Each row is a point. Any point is a mix of the corners, with weights that add up to 1. It lies inside the corners' shape when no weight is negative. Is each point inside? If not, which corners have a negative weight?
In the rows, 128 means zero.

Corners:
(1): [ 73 158 132]
(2): [110 103  59]
(3): [159  61 144]
(4): [148 219 155]
Points:
[168 149 139] => outside (1)
[112 109  70] => inside
[122  73  84] => outside (4)
[ 97 135 133] => inside
[117 115 136] => inside
[145 190 149] => inside

Corners:
(1): [146 106  64 151  72  87 134 146 103 148  93]
(2): [151 143  79 120  88  74  69 150  76  63 109]
(3): [ 72 198 106  92 108 182 181  71 126 199  93]
(4): [ 40 157 133 109  92 159 156  92 130 208 210]
(5): [ 97 192 148 143 121 172 154 116 103 147  83]
(6): [157 115  79  83  79 151 163 158 102 153 190]
(7): [165 102  55 105 131  67 141 207  97  85 154]
(8): [123 202  57 144 156 144 214 185 215 101 199]
(9): [107 215 138  86 132 143 145 135 198 204  91]
(10): [ 52 115 142 117  81 118 157  70 179 112 144]
(11): [167 135 139 126 179  62 109  93 149  97 191]
(12): [ 54  95 113 185 162 149 121  59 151  77 142]
Points:
[116 146 110 147 151 142 151 140 144 140 157] => outside (2, 3, 10)
[155 159  79 148 123  90 116 147 113 116  60] => outside (4, 6, 10)
[ 91 176 117 116 112 148 156 105 157 154 130] => outside (7)
[122 135  96 123 113 106 129 136 120 109 131] => inside
[130 154 121 127 139 115 139 117 138 122 151] => inside
[ 98 155 103 115 126 135 167 119 160 157 167] => outside (2, 5)

Corners:
(1): [152 111 159 132 115  89 135 141  93 140 128 150  86 183 149 117 167 147
 155 165]
(2): [ 88 164 139  92  89 136  81 113 101 142 116 127  63 177  78 160 129 118
 108 136]
(3): [172 136 145 103 214 111 133 101  88  76 160 144 152 130 159 113 130 106
 160 124]
(4): [ 93 126  93 108 125 173 118  64 156 124 120 128 194 177 159  90 136 130
 126  87]
(5): [160 125 194  75 109 102 103 148 108 135 157 167  80  36 121 151 197 139
 183 132]
(6): [146 112 126 156 157 102 194 120  86  93 155  55 136  86 145 123 129 140
 104 105]
(7): [151 151 116 137  96 161 125  53 164 199 152 188 142 100 121 118 121 168
 140 140]
(8): [150  83 158 124 167  99 160  92 130 151 126 107 128 139  94  34 141 129
 103 132]
(9): [ 91 140 249 156  75 116 128  89  80  81 112  73 127 155 148 171  63 206
  46 113]
(10): [ 50 141 170  90 119 152  94 109 129 156 130 152  97 133  87 157 158  91
 161 185]
(11): [119 125 136 123  86 104 121 220 180 108 174 145 100 115  71 127 142  59
 166 123]
(12): [ 59 125 147 134 137 130 152  97 111 131 156 163  48 117 142  84 172  69
  94  64]
(13): [132 121  60 192 132 132  90 125 148 169 159 123 107 102 128  71 160 147
 130 121]
(14): [103 131 115 162 162  80 148 122 104 130 152 147 154 102 121 140 158 137
 111  60]
(15): [109 115 114 162  44 170 150 144  82 137 147 184 120  91  93  71 142 121
 142 137]
(16): [147 131 158 139 112 158 109 152 136 133  69 101 118 144 118 186 174  92
  97 152]
(17): [107 143 159 110  92  99 143  86 134 119  69 140  99 123 117 107 121 137
  55 149]
(18): [114 128  96 165 146  59  89  93 143 193 146  79 160  86 139 130 142  49
 112  81]
(19): [147  63 134  97 128 138 133 127 124 100 122 166  90 175 112 131 177 129
  81 157]
(20): [ 56 177 161  73 173  70  88 119 122  90 185  60 163 174 136 112 135  44
  66 124]
(21): [159 140 125 136 132 121 108 193  99 176 142 146 163 134 185 170 114 166
 135  95]
Points:
[115 121 136 133 100 135 128 131 112 133 140 149 116 119 113 112 145 121
 127 132] => inside
[115 134 166 117 121 110 117 118 113 123 142 120 119 126 128 130 140 128
 113 125] => inside
[102 130 133 135 125 119 124 126 105 122 141 129 127 145 134 124 128 123
 108 115] => outside (5, 7, 8, 16)
[120 127 126 128 139 100 139 133 121 141 141 132 118 122 115 122 149  82
 112 122] => outside (4, 5, 9, 13)
[116 122 145 130 129 119 131 119 122 127 138 135 119 126 132 117 148 114
 114 118] => outside (2)

Corners:
(1): [162  85  90 123 126 183 147  69 128 155  34 110 103 100 123 135 131 110
 130  96]
(2): [150 221 156 168 148 118 171 121 140  79 164 170  17 149 162 164 199  57
  65 114]
(3): [125  70 171 110  91 106  70 184 108  65 127  93 152 160  92 173 142  54
 136 147]
(4): [149 128 181 117  45  42 112 199 193  93 191  22 136 135  67 165  89 118
 147 153]
(5): [100 112 196 134 117  45  86 153 138 113 122  84 185  94 109 206  43  81
 114 122]
(6): [ 90 134 132  83  61 127 129 107 101 129 103 120 138 198 126  99  72 112
 128 107]
(7): [173 136 134  82 130 170 108 144 119 218 150 155 128 150 152 142 124  91
 143  70]
(8): [146 103 115 124 121 174 128 152  54 175  95  79 109 130 121 111 139 122
 127 158]
(9): [159 121 144  96 193 152 152  86 129 139 131 182  85  75 100 101 179 121
 140  92]
(10): [ 99 120 156 139  71 140 122 158  92 151  84 114 121 161  54 137 146 117
  90 113]
(11): [145  88 105 121 128 148 175 140 151 149 159 165 149 115 170 124 193 135
  89 122]
(12): [120 110 153 101  71 124  96 197 123 114 121 170  91 110 116 150  77 129
  99 106]
(13): [134 210 186 109  54  54 114 132 181  47 161 106 181 115  62 224 125 104
 128 243]
(14): [206 119  45 192 191 154 119 131 108 188 126 183  91  89 136  65 161 156
  79 135]
(15): [196 144 116 144 174 171 163 137 183 158 102 179 116  86 150  62 137  66
  56 126]
(16): [183 113 173 188 189 200 195  92 144 145 119 186  75 136 167  81 139 167
  90 108]
(17): [ 98 107 141 114 109 144 107 114 114 120 168  91  60 167  51 174  51  52
 120 173]
(18): [178 173 127 157 159 202  81  77 157 151 137 143 111  96 211  74 189 145
  69 113]
(19): [202 104 151 160  86 143  81 105 109 170  91 185  56  77 174  80 158  94
  98 130]
(20): [ 78 136 187 154  96  75 108 188 207  62 169  75 169 120 105 169 128  57
 185 180]
(21): [106  99 130 154  72 188 154 121  65 105 136 113 132 102 108 103  94  78
 149  84]
Points:
[144 125 143 137 121 132 124 129 131 126 127 125 113 115 124 126 132 109
 110 132] => outside (7)
[141 129 132 126 113 119 118 130 137 112 126 125 118 108 120 136 130  88
 114 139] => outside (7, 10, 16)
[137 133 159 140 110 122 113 138 137 116 157 139 112 128 126 138 130 103
 113 130] => outside (1, 8, 15)
[114 146 179 130  90 100 136 165 144  75 152 107 150 132 109 140 138 106
 119 139] => outside (1, 7, 14, 17, 19)

Corners:
(1): [173 165 193 142 148 131 110 174  90 142 104  84 183 186  53 123 148 112
  29 113]
(2): [121 119 113  42 126 127 132 114 159 148 146  48 149 131 139 139 116 113
 122 166]
(3): [138  93 113  62 106  67 173  71 109 146 114 166 171  99 177 117 118 149
  95 116]
(4): [220 131 192 156 180 139  92  91 154 163  66  99 141 163 100 161 133 133
 106  68]
(5): [168 121 108 133 125  71 193  94 142 116 108 125 133 155 130 108 136 164
 163 148]
(6): [ 92 184 121  83  73 115 169 146 168 159 160 114  77 123 156 128 187  50
 145  91]
(7): [187 113 142 175 113 143 144 198 123 177  52  96 134 144  85 175 173 128
 104 112]
(8): [ 95 135 135  76 158 101 159 137 141  78  93 138 137  60 159 104 103 144
 148  65]
(9): [131 114  95  90  37 136 173 145 209 138 170 130 107 132  69 137 121  60
 184  78]
(10): [156 155 125 120 102 226 186 126 188 170 204 152  60 111 127 119 108  69
 171  96]
(11): [136  80 168 120 128  86 185 138  87 111 104  94 149 108 213 143  74 130
 154 101]
(12): [173 199 177 174 104 160  72 159 148 185  57 114 211 147 117 168 159 117
  52  99]
(13): [132 110 154  50 146 167 124 105  80  97  89 104 198 123 167  60 118 156
 134 108]
(14): [ 89 120 175 115 109 163 148 102 156 122 208 125  89 109 137 152 180  90
 160  98]
(15): [ 42 133 160  74  70 158 137  81 185 147 125 145  61 129 136 150 115  76
 156 109]
(16): [110 103 101 122 115  92  97 128 133 139 140  80 127  90 132  71  88 153
 139  87]
(17): [101 131 198 173 184 160  84 151 130 205  86 102 223 171  91 141 154 105
  78  51]
(18): [126 153 143  65  48 100 222 147 237 171 149  67 104 119  92 117 169 136
 105 102]
(19): [154 215 150 172 121 128  99 109  94 200  63  74 210 172  69 173 148 186
 111  76]
(20): [176 149 187 140 179 172  98 203 156 217 106 130 206 246 112 160 112 152
 117 125]
(21): [138 100  45  52 118 116 152 121 135  60 155  74 170 143 194  90  89 155
  72  96]
Points:
[111 112 150 110 122 117 163 127 168 157 141 116  99 112 149 133 131 117
 154 104] => outside (1, 9, 12, 13, 19, 21)
[151 148 176 133 150 154 106 128 121 170 110 117 173 140 117 135 130 113
 113  81] => outside (5, 7, 15, 18, 21)
[138 131 147 125 138 133 123 120 125 146 118 109 148 131 139 128 124 130
 121  97] => outside (9, 18)
[133 124 135  97 125 121 139 120 133 146 118 110 163 135 137 126 127 130
 107 105] => inside

Corners:
(1): [108 188 178 211 104 133 162 107 152 199  90  48  70 172  93 205 190  98
  80 132]
(2): [125  69 234  83 144 118  38 200 191 110 180 128 173 104  91 167 167 181
 144 127]
(3): [179  77  94  97 132 183 150 152 183 103 115 122 188 107 121 144 194 188
 145 131]
(4): [107  94 103 116 145 158  53 137 138 172 138  74 203 124 162 188 125 196
 132 106]
(5): [140 134 114 131 113 141 187 110  67 191  85  14  63 175  84 198 114  53
 125 131]
(6): [179 139 136 165 136 142 175 112 136  59 162 160 168 154 109  72  98  98
 203 150]
(7): [116 118 128 175 107 115 137 199 184 142  85  46  85 133 141 154 162 113
 109 121]
(8): [167 218 152  70 114  62 129 104  64 185 174 177 141 121 112  26  87 140
 158  99]
(9): [214 119 128 139 161 156 196  58 133 112 151 156 103  74 181  45  84 127
 110  80]
(10): [126  98  80  95 166 157  47 209 222 173 165 128 152  90 116 156 113 202
 141 142]
(11): [151 172 151  87  74 131 119  96  81 119 164 225 125  82 163  48  22 140
  84  83]
(12): [123 146 107 185 140  77 177  55 124 140 154 153 105  79 121 125 150  85
 107  86]
(13): [147 130 200 138 122  83 130  84 119 168 121 161 172  94 142  58 103  88
 118 155]
(14): [141 160 169  95 158 133 165  99 145  83 117 195 169 136 127  71  55  37
 102  90]
(15): [111 165 143 121 145  96 142  79 102  99 135 165  49 112 162 102 102 134
  69 133]
(16): [109 102 159 125  84 151 117 104 134 168 153  45  83 171  85 151 181  76
  74 112]
(17): [175 110 112 137 134  64 161  86  84 148 151 172 159 175 125 114  60 110
 107 107]
(18): [169  76 165 175 151 175 101 101  95 126 147 129 136 110 120  80 152  80
 101  95]
(19): [ 92  58 125 155 134 152 121 161 196 153  99 126 167  99 116 100  77 210
 141  88]
(20): [160 144 130 159  93  98 100  94 178 206  76  25  46 167  72 175 173  93
 109 136]
(21): [166 146  89 156 148  70 145 119 111  88 144 117 178 101  74  59  66  97
  64 140]
Points:
[150 138 138 126 134 115 127 103 120 138 146 129 132 122 120 115 116 118
 111 120] => outside (7, 19)
[138 131 142 123 130 125 133 124 130 138 142 131 136 122 122 108 110 120
 117 113] => outside (20)
[149 112 147 125 140 134 129 116 137 130 156 145 154 103 124 107 110 138
 123 105] => outside (7, 15, 20)
[138 132 141 129 117 122 131 108 123 140 143 132 123 117 122 115 112 116
 107 108] => inside
[154 130 178 125 110 152 119 115 149 147 133 123 140 132 124  96 141 118
 130 103] => outside (5, 10, 12, 15, 17, 21)

Corners:
(1): [158  76  72 112 112 166 123 141 149 105 119 137 115 184 141 138 120 140
 134 151]
(2): [ 54 129 133 115 141 118 136 106 156 128  94 111 154 146 133 160 121 125
 125  80]
(3): [138 146  94 145 117 135 159 168 136 135 102  98 135 174 117  88 136 125
 180 128]
(4): [143  74 134 114 125 160 144 137 147 141 130 144 118 184 106 144  99 110
 107 127]
(5): [112 126 142 161 142 108 146 112 131 168 146  66  93 167 108 118  87 115
 143 153]
(6): [170 145 108  82  97 200 154 141 165 118 114 149 163 144 111  73 136 102
 103 126]
(7): [149 167 117 102 132 160 115 145 126 174 178 165 103 149 174 138 123 109
 135 145]
(8): [ 73 145 146 130 142 114 100 150  98 148  95 140 114 117 192 141  73 118
 154 135]
(9): [150  74 103 183 143 118 117 106 155 164  88 154 117 118  96 144 138 167
 137 123]
(10): [162 150 133 175 150 141 105 151  23 131 109 158  98 105 151 152 127 141
 134 148]
(11): [162 140 104 122 130 130 129 140 159 120  91 162 214 116 123 123 139 142
 122 101]
(12): [146 137 118 116  99 114 125 128 157 154 100 129 118 133 135 134 130 164
 128 129]
(13): [117 169 109 137 152 105 110 120  79 176  95 161 173  99 157 118 125 129
 121 119]
(14): [123 145 113  89 101 108 161 149 147 127 140  96 129 147 124  15 124 133
 151 120]
(15): [152 145   7 118 137 148 109 146 160 119 100 180 120 120 146 140 122 125
 103 118]
(16): [ 94  89 113 126  92 140 140 136 156 143 129 128  90 126  93 147 128 138
 126 141]
(17): [132 122 149 107 126 171 169 126  94 135 140  71 149 115 141 137 125 100
 115  83]
(18): [ 78 115 133 109 148  96 174  98 164 138 110  70 122 120 111 116 132 113
 106 129]
(19): [114 123 143 110 134 100 123 146 142 127 113  87 125 111 102 117 138 115
 125 137]
(20): [151 156 139 115 137  96 126  79 142 181 137 165 141 121 101 144 129 130
 161 129]
(21): [137 131 144 182 119  95 127 123 116 167 123  99  94 115 123 136 135 112
 124 131]
Points:
[129 137 119 124 128 135 133 123 134 149 122 136 130 128 131 128 120 123
 120 122] => outside (1, 3, 19)
[135 126 111 125 123 130 133 133 143 147 120 130 124 137 127 120 123 127
 134 131] => outside (2, 10)
[134 127 111 126 132 135 132 133 135 140 110 134 140 134 126 131 126 130
 132 124] => outside (14, 21)
[135 130 116 116 128 129 139 131 141 144 122 117 134 135 131 115 123 120
 129 125] => outside (2, 10, 16)
[135 134 113 133 126 129 137 137 133 144 117 120 127 143 126 120 125 127
 141 129] => inside
[124 121 113 124 127 122 130 135 143 136 113 126 123 130 126 132 126 131
 134 124] => outside (5, 6, 13)
[124 127 120 124 133 131 135 130 136 142 120 124 128 134 128 126 123 120
 128 127] => outside (12)
[138 129 118 114 115 151 131 137 124 134 130 139 122 147 142 130 112 127
 131 124] => outside (3, 9, 13, 18, 19)
[131 136 103 124 131 136 126 134 134 144 121 141 123 134 137 132 124 126
 128 126] => inside

Corners:
(1): [ 68  94  88 139 112 141 126 114 120  73 132  74 114 149 132 122 129 138
 114 159]
(2): [ 96 114 148 123 149  98 193  95 125 126 111 136  99 113 171 167 113 160
 149 123]
(3): [215 216 122 159  79 187 177 160 147 218  74 162  95 141 136 150 136  97
 139 170]
(4): [ 80 114 125 208 160  55 135 120 139 106 147  83 137 103 145  87  78 138
 197 135]
(5): [ 76  97  97 179 134  93 106  63 165  73 177 119 187 166 143  97 119 148
 178 109]
(6): [156 210 106  82  83 190 183 168 191 131 135 112  71 117 121 152 155  98
 128 144]
(7): [135 137 110 148 143 116 121  83 152 102  65 126 127 162 143 114 138  89
 116 137]
(8): [ 77  85 133 129 134  83  69  89 135 101 144 118 147 132 127 130  56  80
 136 132]
(9): [104 108 121 182 150  87 108  89 138  97 145  89 169  69 131 106 111 134
 126 118]
(10): [147 174 186 138 146 118 139 108  71 147 173  88 116 130 158 140 118 168
 165 115]
(11): [157 151 121 138  87 187 117 176 200 166  84 108 128 215 111 134 107  82
  41 130]
(12): [166 162 151 146 137  80 131 120 122 108 168 142  79 102 144 176 171 150
 133 144]
(13): [226 160 122 147  55 223 162 204 165 144  78 170 104 166 158 115 171  81
 163 130]
(14): [162 175  76 135 108 211 135 211 141 141  91 163 136 187 122 120  90  53
  81 110]
(15): [157 110 105 137 174 126 132 100 142 107 125 136  95 159 114 131 113 169
 211  99]
(16): [174 195 184 104  58 139 186 187 144 128  75 205  28 125 111 146 108 164
 141 108]
(17): [ 80  51 125 141 209 114 117  37  96  88 214  92 154 166  98  99  97 116
 109 145]
(18): [159  82  95  93 133  74 102  79 166 115 130 123 164 179 133  99 141 149
  89 161]
(19): [193 158 134 150  93 100 170 130 147 111 105 149 103 161 127 144  81 113
 148  86]
(20): [186 156 122 105  63 217 131 174 172 132  61 139 139 199 157 125  90  99
  81 249]
(21): [ 99  76  99 180 150  55 108  29 138  84 164 125  88  80 170 111 109 152
 172  93]
Points:
[135 102 105 137 123 112 111 102 135  71 129 147 114 146 129 119 116 129
 131 119] => outside (2, 3, 4, 6, 10, 11)
[128 132 117 157 129 132 132 122 143 120 124 114 126 140 137 124 107 114
 139 135] => outside (16, 18)
[168 155 112 135  97 146 130 156 179 129  96 146 127 167 125 124 120 109
 129 136] => outside (1, 2, 10, 17, 21)
[141 149 130 153 120 125 134 125 132 120 135 127 103 138 134 129 112 119
 155 113] => outside (2, 9, 18, 20)
[142 137 123 138 129 130 140 125 141 121 122 125 111 144 132 129 112 121
 136 133] => outside (5)
[135 123 118 140 122 118 134 106 151 108 123 126 116 144 136 127 116 123
 133 138] => outside (10, 14)
[160 155 130 132 101 137 149 151 146 131 105 145  96 136 137 139 113 126
 137 126] => outside (5, 7, 17)
[120 122 124 140 126 118 130 118 144 105 141 119 124 133 133 125 109 129
 135 125] => outside (3, 7)
[137 143 128 153 110 139 145 134 138 123 117 125 103 129 145 130 114 110
 132 134] => outside (5, 15, 18)

Corners:
(1): [136 138 130 157 122 131 153 112 167 113 123  85 139 117 135 135 107 123
 135 141]
(2): [131 136 139 149 131 136 108 114 136 119 125 140 103 127 147 140 124 121
 144 141]
(3): [126 136 127 128 143 133 114 132 152 125 132 131 137 120 129 137 129 160
 120 148]
(4): [108 137 130 141 142 144 120 126 123 134 146 133 146 120 139 145 135 131
 119 133]
(5): [108 136 108 131 143 113 108 118 114  94 140 120 141 123 113 133 123 140
 162 129]
(6): [149 123 138 117 154  94 125 155 134 141 133 130 131 135 119 176 106 126
 116 135]
(7): [150 144 111 146 144 127 160 140 113 119 143 134 129 127 116 133 116 134
 123 124]
(8): [109 133 125 147 119 109 162 117 138 144 116 120 152 121 154 134 111 154
 151 137]
(9): [125 135 122 103 139  91 128 134 143 128 145 141 154 113 120 119 135 129
 105 138]
(10): [139 143 160 132 114 136 121 134 145 131 149 146 127 140 117 118 129 131
 123 129]
(11): [113 138 124 133 138 138 119 137 163 116 142 150 149 162 121 115 137 132
 123 139]
(12): [137 146 117 134 138 132 119 128 154 141  83 134 143 132 122 121 130 151
 110 105]
(13): [122 137 137 134  77 157 115 148 146 137 137 148 122 122 112 111 157 119
 154 142]
(14): [130 138 105 129 131 133 120 153 120 125 137 135 141 158 156 124 118 146
 122 117]
(15): [104 131 123 141 131 140 107 142 127 148 123 133  69 129 116 133 121 134
 125 137]
(16): [137 158 145 109 150 131 119 249 125 105 142 157 172 104  96 116 125 117
 111 154]
(17): [135 145 111 139  88 124 136 150 142 126 153 159 148 113 108 113 111 129
 112 120]
(18): [123 108  99 124 125 152 111 118 144 109 134 124 135 133 159 148 112 137
 158  72]
(19): [123 131 115 128 140 140 132 126 140 136 115 126 138 132 123 119 112 136
 130 149]
(20): [113  69 117 146 143  89 134 123 118 138 116 121 138 110 155 114 119 153
 121 131]
(21): [128 132 175 136 109 147 154 120 146 139  83 110  90 137 159 169 119 115
 112 159]
Points:
[130 132 125 131 128 126 127 139 139 127 128 132 131 129 129 134 119 133
 127 129] => outside (4)
[123 132 130 134 137 129 127 134 142 127 125 129 133 127 130 133 125 137
 128 138] => outside (14, 17)
[121 131 127 127 135 124 116 137 136 128 125 137 125 135 130 130 120 138
 127 133] => outside (1, 4, 7, 13)
[126 132 126 130 126 133 123 144 135 127 130 139 134 127 127 129 127 134
 131 128] => outside (1)
[127 135 124 132 131 127 126 141 135 125 129 133 137 128 127 131 121 133
 128 129] => outside (3)
[130 131 128 136 131 132 130 135 140 122 130 129 140 124 130 137 121 136
 134 131] => outside (9, 14, 15)
[126 125 129 135 132 132 125 140 120 128 133 131 121 127 133 137 124 134
 141 136] => outside (1, 9, 11, 12, 17)

Corners:
(1): [165 145  66 137  87 114 121  97 159 108 174 138 128 162 160 158 104 104
  75 141]
(2): [179 173 165 204 163 106 105 192 127 115 106 180 146 139 185 150 102 165
 122  87]
(3): [187 130 110 151  36 116 160 199 121 104  89 128 102 133 118 106 156  79
 185 140]
(4): [190 115  96 120  93 111 151 168  81 146 132 175 100 173 123 107 172 102
  60 126]
(5): [106 160  93 128  86 167 133 131 124 131 114 121 146 122 130 139 113 143
 111 138]
(6): [145 160 124 128 132  72  58 191 114 135 145  81 140 125 127 185 128  87
 168 105]
(7): [ 88 158 189  82 148 127 115  80 133 142  81 134 112 133 180 161  91 130
 121 147]
(8): [107  77 118 158 116 157 143 162 168 174 228 114  97  88 177 137 131 128
 121 170]
(9): [134 144  94 123 143  94 141  87 144 135  90  75 119  85 162  71 233 149
 181 163]
(10): [110  68 168 127 129 174 145 117 141 117  96 129 124  84 160 206 119 160
 129 162]
(11): [ 83 134 137 137 207 145 134 110 106 128 102 106  87  94 103 118 137 109
 125 118]
(12): [181 135  73 129  87  52 121 146 121  85 159 111 178 163 135 124 134   7
 120 114]
(13): [143 147 154 188 117 134 122 115 158 172 110 118 139 114 166 140 132 141
 191 146]
(14): [123 167 187 130 136 118 170  85 160  92 115 160 112 143 189 183 155 130
 113 149]
(15): [161 129 136 127  65 104 173 161 162 154 136  74 134 139 177 139 126 143
 126 120]
(16): [164 110 152  86 127 185 133  72 173 113 122 178 142 157 151 118  95 167
 139 158]
(17): [163 150 120 118 127 114 143 111  62 123 104 170 112  76 144  88 178  62
 119 105]
(18): [ 76 162  88  82 158 147 212  64 115 127  56 138 114  60 158 143 163 138
 120 192]
(19): [129 153 163 100 155 119  93 129  57 119  86 108 158  58 129 168 124 124
 111 176]
(20): [145 168 161 102 193 169 102  76  83 141  50  87 164  71 191 111 177 118
 193 166]
(21): [128 159  87 169 135 115 158 169 174 144 154 174 113 126 132 160 141 116
  20 132]
Points:
[136 151 137 130 125 131 146 114 133 125 115 141 129 117 161 135 128 117
 120 140] => outside (4, 6, 9, 10)
[133 141 119 134 128 131 135 127 134 131 112 119 129 112 151 129 132 119
 141 135] => outside (4, 14, 19)
[132 152 132 144 137 112 123 122 129 137 110 111 126 127 152 136 145 118
 129 113] => outside (3, 8, 16, 18, 19)
[139 151 124 108 143 121 122 119 108 126  99 127 137 113 146 137 139 121
 115 136] => outside (3, 8, 13, 14)
[135 140 133 130 127 138 137 125 129 135 112 134 121 111 152 137 137 133
 125 143] => outside (12)
[133 133 131 128 128 122 133 129 130 132 132 129 127 116 152 152 129 129
 108 142] => outside (3, 20)
[136 148  97 110 139 147 125 102 105 129 101 138 141 108 126 122 149 113
 109 145] => outside (2, 3, 7, 8, 14, 15)
[151 139 121 127 113 120 138 129 114 121 114 138 126 114 146 125 144  97
 129 132] => inside
